Every row gives one point. The points of each table are mixes of a few directions, plus a little noise. Count the directions of each table, and those that both share. Where both have some left over, give the other angles between the two spaces (their principal angles), to ten degrees, smallest first.

First (4 x 2):
[[-14  24]
 [ 37 -67]
 [ -4   8]
 [-21  36]]
Second, 6 rows:
[[-12  21]
 [ -3   8]
 [-12  22]
 [-12  21]
 [ 49 -89]
 [ -9  18]]
Directions: first 1, second 1, shared 1

First (8 x 4):
[[ 73  -9 -24  30]
 [-83  11  26 -34]
 [-63   8  20 -26]
 [ 23  -2  -8   9]
 [ 41  -5 -14  17]
 [ 23  -4  -7   8]
 [ 40  -4 -14  17]
 [-57   7  18 -23]]
Second (8 x 4):
[[-30  56 -27  32]
 [-16  30 -15  16]
 [-12  24 -13  13]
 [ -2   4  -1   3]
 [ 28 -53  24 -29]
 [ -8  17  -8   8]
 [ 49 -95  46 -54]
 [ -9  18  -8  11]]
Directions: first 1, second 1, shared 0; angles 80

First, 9 rows:
[[ 11  11  -9 -11  12 -17]
 [  8   0  44  65 -49  12]
 [-27  36  11  41 -48 -69]
 [ 51  -6 -19 -70  27  16]
 [ 36  24  -3  25  35 -27]
 [ 13   1 -23 -33  38  -1]
 [-44 -15  16  52 -11  22]
 [-39 -46  14 -20 -35  68]
 [-10  -3 -30 -49  29  -4]]
Second:
[[ 23  51 -11  34  23 -82]
 [-14 -30  -3 -44 -13  43]
 [ 12  30 -38 -71  14 -62]
 [ -7 -17  14  18  -7  32]
 [  0  -2  19  50  -2  13]
 [-13 -31  18  12 -14  55]]
Directions: first 4, second 2, shared 2

First (9 x 9):
[[ 25  22 -10  12 -22  -5 -10   3  -5]
 [-41 -37  17 -20  37   9  17  -3   7]
 [-41 -37  17 -20  36   9  17  -4   8]
 [-43 -38  18 -20  38   9  18  -4   8]
 [ 55  49 -23  27 -49 -12 -23   5 -10]
 [ 95  86 -40  46 -85 -21 -40   8 -17]
 [-37 -34  16 -18  34   8  16  -3   7]
 [ 26  24 -11  13 -24  -5 -11   2  -5]
 [-40 -36  17 -19  36   8  17  -4   8]]
Second:
[[  5  37   3 -45  -3 -14  -3 -52  22]
 [ 12  20  11 -41 -45 -19 -21 -44 -14]
 [ 33  22  59 -29 -10  13  57  -8  20]
 [-41 -66   7  16  20  14 -12  18 -16]
 [ 32  30 -16  39  20  13 -18 -10  45]
 [-28 -45  -2  41  58  28  10  34  21]
 [ 14 -13 -19  44 -29  -1 -18  42 -35]
 [-25  15 -44 -25 -10 -34   5  21 -45]]
Directions: first 1, second 5, shared 1

First (9 x 11):
[[-35  20  -1 -19 -11 -28 -32 -26  27  53   3]
 [-20  47  -6   6 -17 -36 -33 -26  25  60  -4]
 [ 69 -35  12  58 -20  40  17  -1  -4 -29  14]
 [-25  -2  -8 -12 -24  -6 -38 -36  32   6  13]
 [-43  34 -17 -10  -7 -17 -38 -23  16  -9   1]
 [-10 -12  -6 -36  15  -4  22  20 -12  -9 -11]
 [  6 -27   0 -58  33 -10  63  52 -32  12 -26]
 [ 34 -20  47  85  11  55 -16  -6 -13 -22  36]
 [ 24  -4 -22 -14  20   6  55  47 -40 -63 -27]]
Second (11 x 11):
[[  0  21  38 -37 -68 -24  45 -24  11  25  52]
 [  0  11  21 -19 -35 -13  24 -12   6  13  28]
 [ -1 -28 -50  47  88  31 -58  31 -14 -33 -69]
 [  1  -5  -8   7  14   5  -9   6  -1  -5 -11]
 [ -1 -23 -42  41  74  26 -50  26 -12 -28 -57]
 [  1  16  29 -28 -51 -18  34 -18   8  19  39]
 [ -1 -12 -24  23  42  15 -28  16  -7 -15 -33]
 [  0  -6 -10   9  18   5 -12   6  -3  -7 -15]
 [  0  31  52 -51 -95 -35  64 -34  15  36  74]
 [ -1   6  10  -9 -17  -5  12  -6   3   6  15]
 [  0 -10 -18  17  31  11 -21  11  -5 -12 -24]]
Directions: first 5, second 1, shared 0; angles 60

First:
[[ 12  22 -25  47  11  30  26   2   8 -16  16 -23]
 [ 11  31 -35  70  12  26  43  10   3 -21  30 -19]
 [-17 -14  15 -28 -12 -48  -7   9 -20  15   2  37]
 [-25 -15  15 -28 -16 -70  -1  19 -30  18  10  54]
 [ -3   8 -11  21   0  -9  18  10  -8  -3  15   6]
 [  2 -24  29 -59  -3  11 -45 -21  14  13 -37  -9]
 [ 16  12 -14  23  11  43   6  -9  18 -13  -2 -33]
 [ -1 -19  22 -44  -3   4 -33 -15   9  10 -27  -3]
 [ -6 -24  29 -57  -8 -12 -37 -12   3  16 -28   9]
 [ -1  14 -17  34   2  -9  27  13  -9  -7  23   7]
 [ 13  11 -11  19   8  34   4  -7  13 -10  -2 -26]]
Second:
[[  4   8 -24  11  29  21  -3  -6  42   0   2   0]
 [ 10  14   5 -11  -6   4 -12 -12   3   7  14 -25]
 [-16 -14  -6   1  26   3  -4  17  35 -20 -26  27]
 [  9   1  -3   9 -21  -8  20  -2 -38  12   3   0]
 [ 20  16 -10   8 -23   0  18 -15 -36  23  17 -21]
 [  9   8 -11  14   1   8   6 -12  -3  14  21  -7]
 [ -7  -5  29 -56 -41 -36  -3  34 -33 -28 -77  -3]
 [  9  -1  -6  17 -23  -9  27  -4 -48  18  10   3]
 [ -1  -9  -7  31   4   4  17  -7 -17  14  29  15]
 [-34 -19  33 -25  55  13 -67   9  95 -39   7  11]]
Directions: first 2, second 4, shared 0; angles 40, 40

First (9 x 18):
[[ 69  14  56 -14 -56  -1 -79  17  72  71 -79  69 -60  13 -25  32 -18   5]
 [-43   8 -19  -1  21   5  49  -7 -14 -31  20 -26  21 -17   3 -16  -4   8]
 [ 29  -6  10   5 -11  -4 -32   1   1  18  -4  15 -14  14   4  15   3  -8]
 [-30  -5 -20   0  19   1  37  -3 -17 -28  22 -26  25 -11   0 -18   5   6]
 [ 12 -17 -10   9   5  -6 -10   0 -21  -8  19  -7   8   7   7  -3  16 -10]
 [ 25 -57 -32   5  16 -19 -23  11 -25 -14  24 -35  32   2 -20 -33  51 -11]
 [ 53 -35 -15  38  10 -14 -55  -8 -74   4  58  -2  -2  51  44  27  41 -41]
 [-32  26   7  -6   1  13  31  -8  10  -8  -4   2  -5 -13   5   5 -25  11]
 [-81  67  23 -37  -6  26  84  -5  68 -11 -51  11  -7 -51 -20  -6 -68  46]]
Second, 11 rows:
[[  4  26 -34 -24  18  14 -72  38   4  61 -95  33 -17 -58  -1  73  16 -86]
 [  3  14 -17 -13  10   7 -37  21   2  32 -49  17  -9 -30  -2  39   7 -44]
 [  3  21 -27 -20  15  11 -59  32   3  49 -76  26 -13 -45  -1  59  11 -69]
 [ -3 -18  23  16 -12 -10  49 -27  -3 -43  66 -23  10  40   1 -49 -11  59]
 [  2   4  -7  -4   4   2 -13   8   1  12 -17   6  -3 -10  -1  13   3 -17]
 [ -5 -24  33  23 -17 -13  68 -37  -5 -59  91 -31  16  53   2 -69 -14  81]
 [ -2  -6   8   6  -5  -4  17  -9  -1 -14  24  -8   4  14   0 -18  -4  20]
 [  0  -5   7   5  -3  -3  16  -8  -1 -12  19  -6   4  12   1 -14  -3  18]
 [ -5 -25  32  23 -17 -13  68 -36  -5 -58  89 -31  15  54   1 -68 -13  80]
 [  0   0  -1   0   1   0  -2   1   1   2  -3   2  -1  -1   0   2   0  -2]
 [  3  12 -16 -11   9   6 -34  19   2  29 -45  16  -8 -27   0  34   6 -41]]
Directions: first 3, second 1, shared 0; angles 60

First:
[[ 25  -2 -33   8  -2 -13  12  21  29 -16   0  11 -21   7   9   3   6   3
   -9 -24]
 [ 44  -2 -64  13  -3 -26  27  38  57 -31   3  22 -35  13  16   6   7   7
  -17 -44]
 [-21   2  30  -4   3  13 -11 -19 -25  14   0 -11  16  -6  -9  -2  -4  -3
    8  19]
 [-37   2  55 -12   4  21 -22 -34 -47  26  -2 -19  31 -11 -14  -5  -6  -8
   13  38]
 [-49   3  71 -15   7  27 -29 -46 -62  35   0 -25  40 -13 -19  -5  -9  -9
   18  50]
 [-25   0  37  -7   3  14 -14 -21 -30  17   0 -11  20  -9 -10  -5  -5  -5
    9  24]
 [-27   2  40  -8   3  15 -15 -24 -33  18  -1 -15  21  -7  -9  -2  -6  -5
    9  27]
 [ 68  -2 -95  20  -7 -36  37  60  85 -45   0  33 -54  20  26   9  13  14
  -25 -69]
 [-39   2  55 -10   5  21 -21 -34 -49  26  -1 -19  31 -12 -13  -5  -7  -7
   12  39]
 [ 45  -1 -63  12  -4 -24  25  40  54 -29   1  22 -36  13  15   4   8   8
  -16 -44]
 [ 19  -1 -27   5  -1 -11  10  17  22 -13   0   9 -15   5   8   0   4   4
   -7 -15]]
Second, 11 rows:
[[-33 -31 -19  35  23  12  -8  -4 -36 -22 -38  -1  12  20  14 -31   2  16
  -36  20]
 [-14  10  11 -15  -6  -9  23  -8   5  16   0   6  18   0   5   9 -14  -5
    8   1]
 [ 40  -6 -18   3  -3  -4  12  31  47 -14  19   7 -33   3  12   1   5  -9
   -6 -35]
 [-28 -45  24  28  29  37 -14   4 -24 -19 -11 -17  -1  13  16 -41   1  -9
  -34  15]
 [ 10 -24   8   9  13  16   2  20  18 -14  10  -7 -17   7  12 -18   2 -13
  -16 -14]
 [-15  -2   7   3   3   4  -6 -11 -19   4  -9  -4  10   0  -5  -4  -1   4
   -1  14]
 [-31 -17 -34  22  13  -7  18   0 -16 -19 -36  14  14  23  21 -17  -4  16
  -31   6]
 [  3  61  23 -57 -38 -34  27 -27  13  52  25  12  33 -26 -21  51 -22  -9
   57   1]
 [ 80 -19   6  13   2  26 -30  52  57 -29  52 -21 -75  -9  -5  -7  25 -23
   -3 -44]
 [ 35  82  -8 -57 -50 -50   9 -24  19  48  25  20  14 -35 -39  71  -7   8
   72  -6]
 [-45 -10   2  21  13  11 -31 -31 -68  -5 -40  -8  26   4  -9 -16   5  24
  -13  46]]
Directions: first 1, second 4, shared 1

First, 8 rows:
[[ -9 -32 -11  29 -30 -12 -25  21 -20 -22  26  11 -11  -5 -21   4  -9   1
    7  28  23   2   3 -19 -10  40  17   4  20   2  18 -25]
 [-15 -24   7 -11   4  -3  31 -52  29 -22 -50  27   5   7   9  16  -5 -16
   -7 -18 -29  23   2  15  12 -22  19 -41  20  18  31  25]
 [ 36  95  15 -52  61  29  22  10  12  71  -3 -52  18   2  37 -26  25  15
   -9 -42 -17 -28  -9  24   8 -63 -57  34 -66 -22 -73  27]
 [-32 -76  -7  31 -40 -22  -1 -30   5 -58 -20  48 -10   2 -21  25 -19 -17
    3  21  -2  30   7 -10   0  33  48 -42  54  23  64  -7]
 [  1   3   1  -2   2   1   1   0   1   2  -1  -1   1   0   1  -1   1   0
    0  -2  -1  -1   0   1   0  -2  -2   1  -2  -1  -2   1]
 [-16 -39  -4  18 -22 -11  -3 -12   0 -30  -7  24  -6   0 -12  12 -10  -8
    2  13   2  14   4  -7  -1  20  24 -19  28  11  32  -6]
 [ 36  90  11 -43  53  27  11  21   4  67   9 -53  15   0  30 -27  23  17
   -6 -33  -8 -30  -8  18   4 -50 -55  40 -63 -24 -72  18]
 [ -1 -16 -12  30 -28  -9 -36  42 -31  -9  45  -3 -12  -7 -22  -4  -5   9
    9  32  33  -9   2 -23 -14  45   6  22   8  -7   1 -32]]
Second:
[[  2  -3  16 -52   1  14  -8  32  14  75  21   6 -35 -38  49 -56 -14  11
  -39   5  33   4 -20  24 -11 -25 -60 -43 -27   8 -23  26]
 [ 27  29   2  24 -15 -31  -6  16 -25 -17  48 -30   0   4 -11  -4 -32  10
  -12   4  17 -36   3  15 -33  14  22  32   8   8  15 -33]
 [-15 -68   9 -42   7   9 -13 -11  23  30 -14  43 -46 -25  36 -57  -9   8
  -25  18  32  28 -13  -4  -4  -2 -50 -81  -2  11 -12  31]
 [-50 -55 -23  -7  16  60 -19   2  15  11 -62  45   8   0 -15  26  77 -13
   54  15 -19  60   4 -63  63  16 -29 -13 -14 -34 -40  27]
 [-37 -10 -15 -11  15  54  -3   9  15  25 -50  21  21  -2  -7  33  65 -15
   42  -3 -28  43   2 -37  56  -6 -21   7 -21 -30 -35  26]
 [ 20  30  -4  38 -11 -29   3   0 -24 -40  27 -29  16  19 -27  21 -19   2
    5  -2  -4 -31   9   6 -20  17  41  44  15   3  21 -34]
 [ 14  25  -6  38  -8 -23   6  -9 -19 -46  12 -23  22  23 -30  31  -9  -2
   13  -5 -14 -22  12   0 -10  15  45  43  17   0  21 -30]
 [ 11  -7   5  10  -1 -26  11 -29   1 -33  -1   0  -2  11  -3  -2 -25   1
  -11  -4  -1 -12   4  12 -17   3  24  -9  19  14  25  -8]
 [ 28  59  15   2  -3 -27  31 -11  -1  -5  18 -35  15   7   9   9 -35  -2
  -27 -29 -15 -34   0  48 -24 -30  27  22   4  19  27  -8]]
Directions: first 2, second 4, shared 1; angles 30
